Rows are points. A path goes straight from each point to the next, and from the last back to the first. The post is the endless flat space through its rows: a point in 2 columns, a line in 3, a plane in 4, and so on, so that a path can go around it. Count how often the path circles the post. Going back the other way cancels.

Post (2 x 3):
[[  5  13  29]
 [ -9   5 -24]]
Path (25 x 3):
[[ -6  38  41]
 [  8  47  -6]
 [ 22   9  -1]
 [ -9 -21 -50]
 [ 29  26 -72]
 [  0  69  16]
 [-19  13   8]
 [-15 -41  -6]
 [ 50  -4 -42]
 [ 20  52  12]
 [-17  32   8]
 [-33 -16  -8]
 [ 13 -35 -10]
 [  9  -8 -86]
 [ 15  61  -4]
 [-27  26  20]
 [-34 -29  19]
 [-11 -17 -64]
 [ 52  46  42]
 [ -2  26 -18]
 [-60  24  34]
 [-19 -26   8]
 [ 60 -16  41]
 [ 27  24 -34]
 [ -6  43   4]]
Times around: 4

Post (5 x 6):
[[ 15 -18 -10 -34   3 -48]
 [ -6  28 -11 -24 -60 -12]
 [ -5  -2 -22  15  -3 -28]
 [-19  15  59  16   7  23]
 [ -4   5 -26  18  23  -2]]
Path (29 x 6):
[[-47  11  33  26  29  38]
 [-12 -22   0   7  15  11]
 [ 46 -22 -14 -38 -17 -31]
 [ -2  71  -8  29 -49  24]
 [ -8  23   0 -12 -21 -16]
 [-35  35 -10   8  16  14]
 [-36 -12 -16  10 -42 -36]
 [  6   8  23 -32 -18  10]
 [ 32   7  -6 -24  -7  -2]
 [ 21 -47 -38  22  -9 -38]
 [  0  -8   0 -33  -1  38]
 [-45  20  34   3 -44  -4]
 [-17 -10  39 -42  28  28]
 [-32  49  29  27 -95  61]
 [ 20 -25  41  15 -10 -41]
 [ 25  25  -6 -15 -13 -36]
 [  4  50  50 -17  34  65]
 [ 22  -6   1  16  23   7]
 [ -6   0 -29   6 -23   6]
 [-12  -7 -27 -77 -67 -51]
 [-51   2  38  11  35  43]
 [ 17 -29 -44 -52  12 -15]
 [  2  47  27   9 -31  75]
 [-20   1  -9  11 -11  49]
 [ -8 -20  24 -44  19 -21]
 [-20  -6  15 -30  -5 -92]
 [-16  27   5  15 -18 -47]
 [-53  16  23   9 -79 -32]
 [ -3   7 -25 -33  20  11]]
Times around: 1
